Each wall is flat, endless, passes through zero and stands at right angles to its row. A trip goes straight from one point to another. Which walls does it cross, in order?

Walls:
(1): [20 13]
(2): [  5 -22]
(3): [-42  -8]
(4): [ -4 -36]
Trips:
[ 16 -36] to [50 -9] -> 1
[  8 -19] to [-12 -40] -> 3
[-19 -14] to [-3 -6] -> none
[-19  26] to [14 -4] -> 1, 3, 2, 4
[10 16] to [ 29 -13] -> 2, 4
[60  1] to [21  0] -> none
[-15  -9] to [25 36] -> 2, 4, 1, 3

Walls:
(1): [ 7  7  3 17]
(2): [-4 11 60 11]
Trips:
[-17  -3  -4  30] to [ 26  10  -9 -11] -> 2
[-11  15  11  12] to [ 34  19 -25  -8] -> 2
[-13   3  10 -45] to [ 25  32 -27  -8] -> 2, 1
[ 31  -8 -14   4] to [-29 -16  28   5] -> 2, 1
[-11   1  10 -22] to [-15 -17  21 -20] -> none
[ -1 -23  -5 -11] to [-10   1  11  12] -> 2, 1

Walls:
(1): [ 11   6   5 -16  17  15  -9  37]
(2): [-16  17  40  19  -5 -33  18  36]
(3): [  8  -8   2  -1  -4 -22  27  25]
(4): [-15  -7  -8 -43  42  16  15   9]
(5): [-14 -24  -9   6   2   6  60   5]
(6): [ -1 -20  21  -5  -2   2   8  24]
Trips:
[-13  23  11 -15  21   0  17  19] to [ 29  15  24  -6   0 -39 -23   1] -> 5, 4, 6
[-4 34 25  7 10 -5 14 38] to [ 10 -16  -2 -30 -46  33  16  11] -> 2
[-17  12  28  41  16 -15 -26  36] to [-19  11  10  13 -28   1 -21 -12] -> 3, 1, 6
[-14  -1  -2  -1  -9  13  -4 -57] to [ 22   6 -33  -4  32   6   2 -48] -> 4
[ 10  -8 -36   0  34 -21  -8  18] to [-16  -6 -10  -5  15 -10  24 -13] -> 5, 1
[ 24 -15  -1  16 -43 -19  10   5] to [-34  10 -15  21  -7   9 -12 -18] -> 6, 3, 2, 5

Walls:
(1): [-16 -27  -7  -2 -13  -5 -22  10  12   5  -1  -7]
(2): [ -5 -13  -6   5   7   4  22 -19  16  -8  10 -29]
(3): [ -7 -15   1  60   7  10 -13 -12 -12   0 -25 -18]
(4): [-19  10   0   0   4   0 -26  16   7   0  26  36]
(5): [  8  -1   3 -29 -15  18 -13  -7 -10  -5   5 -18]
(6): [  5  -4   8 -10  11 -13  -5   7  16  12  -9 -13]
Trips:
[ 42  27   6 -15 -11  -3   8  32 -10  12  -1 -40] to [-22   3  -8  36 -27  -3  28 -37 -38  -3  26  -5] -> 2, 6, 3, 5
[ -8  -7   1   6  34  -6 -19   5   2   3  17 -12] to [  0  16 -19   3   7  -1 -23  13  -5  12  -6  11] -> 2
[ -9   0   8  21 -12   0  -7   5  -4  -8 -10  21] to [-19  10  10 -30   6 -24  -6  36  -4  33  -5  -1] -> 6, 3
[-21 -14   0  -7 -10   1  12  36  16 -17  17  30] to [ 13   1 -12  -8  10   4   8 -31  -3  26 -15 -10] -> 2, 6, 4, 1, 5, 3
[ -9   1 -13  24 -15  -4   5 -26  14  17 -25  10] to [  0  17   4   8 -38 -14   2  11  16  26  41 -10] -> 4, 3, 6, 5
[  6   3   5   4   7  22 -13   7  -5   7  13  20] to [ 34 -19 -14  -6  17 -14   2  15 -22   3  25 -20] -> 6, 4, 2
[ -1 -10 -12 -16   5  17 -14  19  -1   7  -9 -15] to [ -7  16 -13  44 -13   1  -4  20   4  14  17 -13] -> 3, 4, 5, 6, 2
[  5   3 -37 -17  12 -35   8  -2  -2   2  20   3] to [  2  16  17   1  16  -2 -19 -14  -8 -21   7  -3] -> 5, 6, 2, 3
[ 11  25 -10  11  -6   1  23  -5 -46   6 -17  21] to [-13 -13   2 -15  -7 -20  -8 -34  -4   6  10  -2] -> 5, 3, 2, 1, 6

Walls:
(1): [ -9  -9  28   9  -1   3  -1  -8  13 -13  -1  -4  24   5 -24  17  20  -6]
(2): [ -4   3  -9  21 -28   0   6 -16   8   7  28  -8  22  -5   1  -9  20   8]
(3): [ -2  12 -14 -18 -16 -14  -7 -18  -7 -13  12 -26   8  -4  25  11 -17  24]
(4): [ 21   7   9  -1 -26  29  -7  -6 -17  18  -4 -14 -10   6 -31   4  -2   7]
(5): [  2 -18 -24  -3  -3  -4  22   4   0  14  -3  35   6 -25 -10  -8 -14   1]
(6): [ 32 -13  -7 -15 -16  -6  12 -11 -34  27   0  -3 -25   3   7  -4  -7   7]
(7): [ 11  10  20  17  -6  15  35   6  19  25   1 -11  25  -3   3  -1  14  34]
(8): [  7  30  -7  -3  -2 -45   2  20  19   6  15   5  21  30 -18   4  -2   9]
Trips:
[ 16 -16 -10   5 -10   0  60  16  -8 -12  14 -12  10  30  18  -5  12 -26] to [ 12  20  -4   2 -17  -8 -23 -18 -16  13 -33  -1   3  -2   4  -9 -22 -17] -> 4, 3, 7, 2, 8, 5
[-17  20   2  -3  10  30  35  -4   6  -6 -13   7 -19 -14 -18   6  -5  30] to [ 24   3  21   7 -34 -10 -18 -21   3  34  -2   6   2  12   1 -22   8  15] -> 6, 2, 8, 5, 3
[-13 -19  11 -24 -15 -15   0 -10   4  12 -19  -9  28 -13   5 -22 -30   5] to [ -1  12   8   6 -25  -5  -1  -3   0  10 -17   7 -11 -15  11 -23  -2  18] -> 2, 4
[-12 -30   4 -11   6  -9  -6  11  -5  -8   6  -3   5  -1  11   8  -2  -9] to [  6  41  18 -12   8   0 -21  16 -26  21  11  17 -18  19   6   7  17 -18] -> 5, 3, 6, 1, 8, 4
[-10  -8  10  21  13  -5   6 -27   1  19   6   8  18  -7   7 -42   2   8] to [  5  -9  22   4 -26   9  22   6   9   9  -5  13 -23  -4  11 -18  38   8] -> 6, 4
[-43   0  13  -7  14 -24  25 -19  15  23  26 -28   8  15  13   3  14   0] to [  4  16 -13  -8 -14  -4  24  19   6 -26   9  29   0 -18  26  -7   0   8] -> 1, 5
